Each row of a before or after table is a point. One or more steps were done to the points. Then noise was added and the rows were shuffled. The steps act on columns, c1 being the first. Name the steps. A step turns or swaps two columns, mirrors them in a line or flattens them onto one, adds a multiple of one to another, or multiplies or shifts one. Angles are multiples of 10 degrees, from the lower column toward the higher: turns from -170 to 170, lines from 10 to 170 but not 90. Use the fewest steps. Two steps may share a column if one is a turn and the other turns, adds or multiplies; they go together, in the order done. Otherwise the lowest column goes first.

Before:
0: +0.38 -0.12
1: +0.04 +0.52
2: +0.11 -0.12
3: -0.07 +0.05
4: -0.02 -0.13
5: +0.01 -0.10
6: -0.06 +0.78
7: +0.30 +0.59
8: +0.05 -0.05
9: +0.27 -0.01
10: +0.33 -0.10
11: -0.01 -0.17
12: +0.12 +0.10
After, 13 rows:
0: +0.11 +0.31
1: +0.05 +0.07
2: +0.12 +0.01
3: +0.14 +0.40
4: +0.01 +0.24
5: +0.15 -0.01
6: -0.78 -0.06
7: +0.13 +0.10
8: -0.49 +0.05
9: -0.03 -0.07
10: +0.14 -0.02
11: -0.09 +0.14
12: -0.58 +0.30
Steps: turn c1 and c2 by 90 degrees

Before, 11 rows:
0: -0.10 +0.23 -0.15
1: +1.11 +0.10 +0.18
2: +0.28 -0.12 -0.04
3: +0.02 +0.11 -0.21
4: -0.27 +0.29 +0.15
5: -0.16 -0.06 +0.09
6: -0.18 +0.28 +0.12
7: -0.15 +0.27 +0.13
8: +0.19 +0.13 -0.12
9: -0.28 -0.12 +0.09
10: -0.10 +0.30 -0.24
After (11 x 3):
0: +0.05 -0.09 -0.21
1: +0.09 +0.15 +0.09
2: -0.77 -0.79 +0.18
3: +0.23 -0.11 -0.16
4: -0.29 -0.09 -0.03
5: +0.29 -0.10 +0.13
6: +0.32 -0.10 +0.12
7: -0.07 -0.22 -0.12
8: +0.14 +0.26 +0.09
9: +0.29 -0.17 -0.23
10: +0.40 -0.06 +0.14
Steps: turn c1 and c2 by -140 degrees

Before, 14 rows:
0: +0.39 -0.37 -0.45 +0.03 -0.37 -0.26
1: -0.13 -0.04 +0.01 -0.58 +0.15 +0.25
2: +0.08 -0.29 -0.30 -0.18 +0.18 -0.14
3: +0.38 -0.35 -0.12 +0.12 +0.02 -0.27
4: +0.31 -0.25 -0.03 +0.02 -0.12 -0.59
5: -0.25 +0.37 -0.23 -0.06 +0.13 +0.28
6: -0.02 +0.32 +0.09 -0.48 +0.13 +0.32
7: -0.23 +0.17 -0.31 -0.32 +0.03 +0.12
8: +0.46 +0.03 -0.40 -0.17 -0.15 +0.02
9: +0.35 -0.36 -0.18 +0.10 -0.20 -0.36
10: -0.02 -0.11 -0.22 -0.08 -0.20 +0.31
11: -0.01 +0.22 +0.05 +0.01 +0.19 +0.74
12: +0.14 -0.30 -0.18 +0.03 -0.23 -0.22
13: +0.19 -0.26 -0.09 +0.03 -0.40 -0.37
After (14 x 6):
0: -0.27 +0.38 -0.23 -0.07 -0.34 +0.04
1: +0.08 -0.30 -0.32 -0.19 +0.07 +0.22
2: +0.29 -0.23 -0.05 +0.02 +0.60 +0.07
3: +0.46 +0.03 -0.39 -0.17 +0.02 -0.16
4: +0.35 -0.34 -0.17 +0.09 +0.37 -0.07
5: -0.23 +0.14 -0.33 -0.30 -0.12 -0.02
6: +0.38 -0.37 -0.45 +0.03 +0.38 -0.25
7: -0.01 -0.13 -0.22 -0.09 -0.24 -0.27
8: -0.02 +0.35 +0.07 -0.48 -0.35 +0.00
9: -0.14 -0.05 +0.03 -0.62 -0.28 +0.06
10: +0.14 -0.30 -0.17 +0.05 +0.27 -0.12
11: +0.21 -0.25 -0.08 +0.04 +0.47 -0.25
12: +0.01 +0.21 +0.07 +0.02 -0.76 -0.05
13: +0.38 -0.35 -0.11 +0.13 +0.24 +0.11
Steps: turn c5 and c6 by 110 degrees

Before, 12 rows:
0: -0.22 -0.11 +0.00 -0.68 +0.06 +0.01 +0.27 +0.12
1: +0.13 +0.09 +0.28 +0.30 -0.19 -0.58 -0.38 +0.17
2: -0.18 +0.12 +0.66 -0.20 +0.09 -0.11 +0.32 +0.06
3: -0.17 +0.02 +0.26 +0.30 +0.02 -0.09 -0.08 +0.10
4: -0.08 -0.25 +0.08 -0.02 +0.34 -0.41 -0.31 +0.20
5: -0.24 +0.05 -0.29 -0.41 +0.28 -0.28 +0.33 +0.21
6: +0.35 +0.32 +0.32 -0.06 +0.33 -0.50 +0.19 -0.14
7: -0.48 +0.38 -0.50 -0.08 -0.31 -0.15 -0.08 -0.21
8: -0.08 -0.33 +0.05 +0.02 +0.42 +0.09 +0.09 -0.23
9: +0.34 +0.04 -0.23 +0.19 -0.01 -0.54 +0.15 +0.01
10: -0.08 +0.39 +0.34 -0.24 +0.22 -0.37 +0.01 +0.14
11: +0.27 +0.11 +0.11 -0.08 +0.12 -0.19 -0.13 +0.39
After, 12 rows:
0: -0.22 -0.11 +0.01 -0.19 -0.66 +0.01 +0.26 +0.11
1: -0.17 +0.11 +0.66 -0.13 -0.19 -0.11 +0.32 +0.07
2: -0.24 +0.07 -0.29 -0.34 -0.34 -0.29 +0.34 +0.20
3: -0.09 +0.40 +0.34 -0.26 -0.19 -0.37 +0.02 +0.16
4: +0.34 +0.33 +0.31 -0.32 +0.01 -0.50 +0.19 -0.13
5: +0.13 +0.08 +0.27 +0.23 +0.27 -0.59 -0.39 +0.17
6: -0.16 +0.02 +0.27 +0.03 +0.30 -0.07 -0.07 +0.10
7: -0.07 -0.33 +0.06 -0.40 +0.09 +0.07 +0.09 -0.22
8: +0.34 +0.03 -0.22 +0.05 +0.19 -0.52 +0.16 +0.01
9: +0.26 +0.10 +0.12 -0.13 -0.07 -0.19 -0.13 +0.39
10: -0.08 -0.25 +0.08 -0.34 +0.05 -0.40 -0.29 +0.21
11: -0.48 +0.38 -0.51 +0.30 -0.14 -0.15 -0.09 -0.23
Steps: turn c4 and c5 by 80 degrees

Before, 9 rows:
0: -0.15 +0.29 -0.30 +0.03 -0.35 +0.34 -0.12 +0.36 +0.14 +0.26 -0.39
1: -0.17 +0.38 -0.04 -0.37 -0.10 +0.44 -0.13 +0.73 +0.08 -0.10 +0.12
2: -0.11 -0.20 +0.34 -0.26 -0.32 -0.47 +0.42 -0.05 -0.31 -0.10 +0.25
3: -0.16 -0.05 +0.11 -0.20 +0.20 -0.49 +0.12 +0.54 -0.02 +0.16 +0.24
4: -0.24 -0.32 +0.09 -0.42 +0.27 -0.17 +0.48 +0.17 -0.41 +0.14 -0.02
5: +0.17 +0.15 +0.44 +0.34 -0.06 -0.42 +0.38 +0.30 -0.09 -0.09 -0.02
6: -0.57 +0.09 -0.27 +0.06 -0.01 +0.31 +0.07 -0.14 -0.22 -0.01 -0.18
7: -0.40 +0.17 -0.01 -0.16 +0.45 -0.12 +0.02 -0.18 +0.04 +0.17 -0.61
8: -0.16 -0.08 -0.12 -0.07 -0.32 +0.03 -0.34 +0.25 -0.45 +0.03 -0.36
After:
0: -0.43 +0.18 -0.07 -0.17 +0.45 -0.12 +0.03 -0.04 +0.07 +0.15 -0.59
1: -0.57 +0.09 -0.25 +0.08 +0.00 +0.29 +0.08 -0.10 -0.20 -0.02 -0.17
2: -0.23 -0.33 +0.14 -0.41 +0.25 -0.17 +0.46 +0.04 -0.05 +0.18 -0.02
3: -0.15 -0.07 +0.03 -0.07 -0.32 +0.01 -0.32 +0.02 -0.66 +0.03 -0.37
4: -0.16 -0.04 +0.27 -0.19 +0.17 -0.47 +0.10 +0.11 +0.07 +0.16 +0.24
5: -0.17 +0.37 +0.19 -0.37 -0.11 +0.42 -0.14 +0.10 -0.01 -0.12 +0.11
6: +0.16 +0.13 +0.46 +0.35 -0.02 -0.42 +0.36 +0.20 +0.15 -0.06 -0.04
7: -0.12 -0.21 +0.26 -0.26 -0.32 -0.48 +0.42 +0.08 -0.02 -0.10 +0.24
8: -0.15 +0.27 -0.15 +0.03 -0.33 +0.33 -0.15 -0.09 +0.05 +0.27 -0.38
Steps: flatten c3 and c8 onto the line at 20 degrees; add 0.7 times c7 to c9

Before (14 x 12):
0: +0.47 -0.28 -0.02 +0.29 -0.29 -0.48 -0.21 +0.03 +0.06 -0.20 +0.11 -0.03
1: +0.02 -0.18 +0.68 +0.15 +0.52 -0.19 -0.31 +0.31 +0.14 +0.35 -0.36 +0.32
2: +0.28 +0.29 -0.08 +0.07 +0.48 +0.18 +0.14 +0.14 +0.00 -0.41 +0.12 +0.27
3: +0.00 +0.38 +0.37 +0.21 +0.00 +0.06 +0.13 +0.00 +0.32 +0.20 +0.40 +0.35
4: -0.09 -0.12 +0.12 +0.13 +0.24 -0.19 +0.16 -0.43 -0.07 +0.07 -0.34 +0.01
5: -0.18 +0.18 -0.10 +0.33 +0.50 -0.07 -0.09 +0.62 -0.22 +0.36 -0.09 -0.26
6: +0.33 -0.13 -0.02 -0.22 -0.15 -0.15 +0.10 -0.08 +0.32 +0.05 -0.17 -0.44
7: -0.37 +0.29 +0.24 +0.22 +0.66 -0.22 -0.23 -0.40 -0.12 +0.11 -0.06 -0.36
8: -0.12 -0.25 -0.13 -0.47 +0.38 -0.45 +0.43 +0.36 +0.04 +0.19 +0.40 +0.38
9: +0.16 +0.16 +0.05 +0.03 +0.25 -0.31 -0.39 +0.00 +0.28 -0.20 -0.03 +0.28
10: -0.05 +0.11 +0.34 -0.29 -0.26 -0.07 +0.04 +0.19 +0.07 +0.30 -0.19 +0.05
11: +0.45 +0.29 -0.17 +0.36 +0.03 -0.07 +0.13 +0.00 +0.04 +0.19 -0.16 +0.48
12: +0.28 -0.06 -0.08 -0.29 +0.57 -0.22 +0.03 +0.00 -0.47 +0.19 -0.15 -0.35
13: -0.05 +0.25 +0.07 +0.37 +0.19 -0.79 +0.31 -0.09 -0.03 -0.20 +0.14 -0.17
After:
0: -0.08 -0.07 +0.12 -0.45 +0.24 -0.19 +0.15 +0.03 -0.08 +0.12 -0.35 +0.02
1: -0.06 +0.10 +0.07 -0.23 +0.50 -0.42 +0.31 -0.32 -0.04 -0.29 +0.14 -0.17
2: +0.33 -0.10 -0.28 +0.00 -0.03 +0.02 +0.08 +0.23 -0.15 +0.11 -0.17 -0.44
3: +0.45 +0.34 -0.12 -0.12 +0.04 -0.05 +0.15 -0.33 +0.13 +0.04 -0.15 +0.48
4: +0.02 +0.41 -0.10 -0.07 -0.03 +0.02 +0.14 -0.21 -0.47 -0.01 +0.41 +0.34
5: -0.37 +0.30 +0.22 -0.46 +0.50 -0.42 -0.23 -0.07 -0.15 -0.06 -0.04 -0.35
6: -0.17 +0.32 +0.13 +0.47 +0.32 -0.27 -0.09 -0.52 +0.19 +0.22 -0.08 -0.26
7: +0.27 +0.04 -0.04 +0.10 +0.20 -0.16 +0.15 -0.10 +0.06 -0.49 +0.13 +0.27
8: +0.29 +0.04 +0.37 +0.10 +0.46 -0.37 +0.05 +0.26 +0.30 +0.19 -0.16 -0.36
9: -0.06 +0.24 +0.10 +0.28 -0.12 +0.10 +0.04 +0.22 -0.34 +0.20 -0.19 +0.06
10: +0.01 +0.01 +0.22 +0.25 +0.40 -0.33 -0.30 -0.25 -0.67 +0.40 -0.37 +0.33
11: -0.12 -0.12 -0.10 +0.51 +0.43 -0.37 +0.44 +0.33 +0.08 +0.30 +0.40 +0.37
12: +0.16 +0.02 -0.22 -0.02 +0.30 -0.24 -0.39 -0.03 -0.19 -0.27 -0.03 +0.29
13: +0.47 -0.34 -0.07 -0.06 +0.06 -0.06 -0.22 -0.27 -0.04 -0.03 +0.12 -0.04
Steps: turn c2 and c10 by -30 degrees; mirror c3 and c9 in the line at 150 degrees; turn c4 and c8 by -110 degrees; flatten c5 and c6 onto the line at 140 degrees

Before, 8 rows:
0: -0.14 -0.04 +0.27 +0.15 +0.10 +0.07 -0.21 -0.09 -0.03 +0.49 -0.39 -0.08 -0.16 -0.20 +0.09 -0.23 +0.62 +0.27
1: -0.65 -0.40 -0.09 -0.32 -0.14 +0.28 +0.22 -0.49 -0.26 -0.15 -0.24 +0.12 +0.04 -0.17 -0.31 -0.04 -0.23 +0.45
2: -0.06 +0.34 +0.15 +0.17 +0.20 +0.02 -0.25 +0.03 +0.09 +0.20 +0.06 -0.41 -0.20 -0.21 +0.08 +0.00 +0.45 +0.01
3: +0.06 +0.22 -0.21 +0.17 +0.47 -0.13 +0.25 +0.42 +0.35 +0.07 +0.19 +0.06 -0.18 +0.32 +0.32 +0.41 +0.15 -0.10
4: -0.15 -0.13 +0.29 -0.04 -0.09 +0.51 -0.27 -0.01 +0.06 +0.38 -0.28 -0.40 -0.23 -0.22 -0.01 -0.17 +0.42 +0.43
5: +0.02 -0.01 +0.05 +0.29 +0.34 +0.01 -0.26 +0.06 +0.13 +0.52 +0.13 -0.32 -0.37 -0.06 +0.24 -0.16 +0.24 +0.15
6: +0.08 +0.02 -0.29 +0.56 +0.38 +0.09 +0.26 +0.24 +0.27 -0.07 +0.20 +0.16 -0.29 +0.05 +0.22 +0.35 +0.18 -0.30
7: -0.38 -0.49 -0.18 +0.08 +0.16 -0.07 +0.28 +0.04 -0.11 -0.11 +0.49 -0.28 +0.46 +0.28 -0.31 +0.57 -0.03 -0.01
After:
0: -0.05 +0.13 +0.18 +0.19 +0.16 -0.31 -0.25 +0.09 +0.10 +0.20 +0.07 +0.51 -0.18 -0.23 +0.08 +0.51 -0.33 +0.03
1: -0.19 +0.37 +0.31 -0.02 -0.07 -0.65 -0.27 -0.03 +0.05 +0.39 -0.26 +0.14 -0.24 -0.21 -0.03 +0.31 +0.01 +0.42
2: -0.40 +0.51 -0.19 +0.04 +0.13 +0.05 +0.27 +0.09 -0.09 -0.10 +0.47 -0.18 +0.46 +0.26 -0.32 +1.05 -0.04 -0.01
3: -0.65 +0.17 -0.08 -0.34 +0.05 -0.09 +0.23 -0.54 -0.25 -0.13 -0.23 -0.40 +0.05 -0.18 -0.29 +0.47 +0.35 +0.48
4: +0.08 -0.14 -0.29 +0.57 +0.28 -0.19 +0.27 +0.36 +0.27 -0.09 +0.19 -0.10 -0.28 +0.04 +0.20 +0.84 -0.09 -0.30
5: +0.00 +0.27 +0.07 +0.29 +0.28 -0.15 -0.26 +0.16 +0.12 +0.51 +0.12 +0.21 -0.35 -0.08 +0.26 +0.33 -0.21 +0.13
6: -0.13 +0.11 +0.27 +0.15 +0.15 -0.43 -0.21 -0.06 +0.00 +0.49 -0.37 +0.03 -0.17 -0.19 +0.07 +0.30 -0.44 +0.27
7: +0.05 -0.18 -0.22 +0.16 +0.29 +0.02 +0.26 +0.56 +0.33 +0.06 +0.20 +0.14 -0.17 +0.33 +0.33 +0.92 -0.20 -0.08
Steps: turn c2 and c12 by 130 degrees; turn c5 and c8 by 20 degrees; turn c6 and c17 by 140 degrees; shift c16 by +0.50

Before (11 x 24):
0: -0.39 +0.36 -0.03 -0.33 -0.01 +0.10 -0.10 +0.10 -0.26 -0.33 +0.23 -0.36 +0.06 +0.36 +0.06 -0.19 -0.04 -0.13 -0.03 +0.33 -0.36 +0.10 +0.14 +0.45
1: -0.15 -0.32 +0.13 +0.46 -0.04 +0.29 -0.04 -0.43 +0.39 +0.22 -0.08 +0.25 +0.17 +0.26 -0.42 +0.12 -0.17 +0.27 +0.30 -0.10 -0.22 -0.31 -0.20 +0.32
2: +0.22 -0.05 +0.00 -0.13 -0.17 -0.37 -0.41 -0.42 -0.05 +0.26 +0.09 -0.11 +0.46 -0.23 -0.06 +0.05 -0.36 +0.16 -0.15 +0.27 -0.23 -0.06 +0.11 +0.40
3: -0.35 -0.20 -0.09 -0.10 +0.06 +0.12 -0.42 -0.19 +0.15 -0.26 +0.22 +0.17 -0.05 +0.19 -0.02 -0.17 +0.21 +0.19 -0.31 +0.02 -0.38 +0.20 +0.37 -0.16
4: +0.03 -0.02 +0.20 +0.06 +0.31 +0.13 -0.35 -0.28 -0.13 -0.06 +0.35 -0.02 -0.17 +0.23 -0.43 -0.07 +0.20 -0.21 +0.24 +0.29 +0.32 +0.03 -0.27 -0.19
5: -0.30 +0.32 +0.22 +0.16 +0.41 -0.22 +0.26 -0.01 -0.27 -0.36 -0.27 +0.01 -0.01 +0.08 -0.65 +0.11 +0.16 +0.20 -0.20 -0.18 -0.10 -0.12 -0.41 +0.45
6: -0.21 -0.14 -0.24 -0.26 -0.02 -0.44 -0.02 +0.32 +0.07 +0.18 -0.26 -0.07 +0.01 -0.11 -0.14 -0.03 +0.20 +0.30 +0.39 +0.11 -0.25 +0.36 -0.09 +0.38
7: -0.26 -0.23 +0.07 -0.28 +0.43 -0.12 +0.11 -0.31 +0.52 -0.31 +0.37 -0.11 +0.25 -0.02 -0.08 +0.21 +0.05 +0.31 -0.29 +0.18 +0.00 +0.42 +0.29 +0.36
8: -0.16 -0.32 -0.14 +0.47 +0.34 -0.01 -0.19 -0.12 +0.39 +0.14 -0.26 -0.23 +0.53 +0.02 -0.28 +0.05 -0.29 -0.46 -0.09 -0.13 -0.11 -0.27 +0.02 -0.31
9: +0.21 -0.07 +0.04 -0.23 +0.37 +0.30 -0.17 -0.21 -0.17 +0.28 -0.20 -0.05 +0.32 -0.09 -0.06 -0.05 -0.05 +0.22 -0.10 +0.08 -0.08 -0.22 +0.14 +0.40
10: -0.31 -0.32 +0.49 +0.03 -0.29 +0.27 -0.06 +0.00 +0.41 +0.09 +0.32 +0.08 +0.25 -0.18 -0.52 -0.44 -0.43 +0.17 -0.06 -0.37 +0.34 -0.05 +0.13 -0.20
After (11 x 24):
0: -0.37 +0.14 -0.03 -0.30 -0.03 -0.05 +0.36 +0.10 -0.25 -0.32 +0.24 -0.37 +0.07 -0.08 +0.07 -0.22 +0.02 -0.30 -0.03 +0.31 -0.36 +0.36 +0.14 +0.45
1: -0.35 +0.39 -0.02 -0.09 +0.09 -0.16 -0.29 -0.20 +0.13 -0.25 +0.20 +0.16 -0.07 +0.00 -0.03 -0.18 -0.20 +0.46 -0.32 +0.03 -0.43 +0.26 +0.37 -0.15
2: +0.21 +0.40 -0.12 -0.11 -0.17 +0.22 -0.14 -0.39 -0.06 +0.27 +0.09 -0.14 +0.45 +0.31 -0.07 +0.04 +0.33 +0.42 -0.15 +0.27 -0.24 -0.21 +0.08 +0.38
3: -0.29 +0.00 +0.30 +0.03 -0.28 -0.20 -0.32 +0.00 +0.39 +0.09 +0.30 +0.10 +0.26 -0.21 -0.52 -0.45 +0.57 +0.42 -0.05 -0.38 +0.33 -0.18 +0.12 -0.20
4: -0.14 +0.13 -0.22 +0.45 +0.32 +0.22 -0.33 -0.13 +0.39 +0.16 -0.24 -0.24 +0.52 -0.15 -0.27 +0.06 +0.24 -1.12 -0.08 -0.13 -0.10 -0.09 +0.00 -0.34
5: -0.19 +0.00 -0.15 -0.26 -0.02 -0.01 -0.16 +0.32 +0.06 +0.19 -0.27 -0.05 +0.01 +0.57 -0.17 +0.00 -0.28 +0.76 +0.40 +0.10 -0.24 +0.00 -0.09 +0.38
6: +0.03 +0.33 +0.27 +0.06 +0.30 -0.03 -0.08 -0.26 -0.13 -0.05 +0.35 -0.04 -0.14 -0.11 -0.40 -0.08 -0.14 -0.49 +0.24 +0.29 +0.32 +0.21 -0.26 -0.16
7: -0.26 -0.15 +0.10 -0.29 +0.40 -0.23 -0.20 -0.32 +0.53 -0.31 +0.36 -0.11 +0.26 +0.31 -0.09 +0.24 -0.03 +0.77 -0.34 +0.21 -0.01 +0.12 +0.29 +0.33
8: -0.15 -0.02 +0.08 +0.44 -0.05 +0.07 -0.34 -0.43 +0.42 +0.20 -0.07 +0.23 +0.18 -0.47 -0.44 +0.10 +0.22 +0.67 +0.30 -0.10 -0.20 +0.15 -0.21 +0.34
9: -0.30 -0.21 +0.26 +0.18 +0.42 +0.27 +0.37 -0.01 -0.25 -0.37 -0.27 +0.01 -0.03 +0.04 -0.62 +0.10 -0.07 +0.50 -0.18 -0.18 -0.10 +0.03 -0.40 +0.47
10: +0.21 +0.14 +0.03 -0.20 +0.38 -0.05 -0.13 -0.20 -0.16 +0.29 -0.22 -0.05 +0.34 -0.33 -0.07 -0.08 +0.05 +0.56 -0.10 +0.08 -0.07 -0.17 +0.15 +0.40
Steps: turn c2 and c7 by 80 degrees; mirror c3 and c17 in the line at 10 degrees; turn c14 and c22 by 70 degrees; turn c6 and c14 by -130 degrees; multiply c18 by 2.5
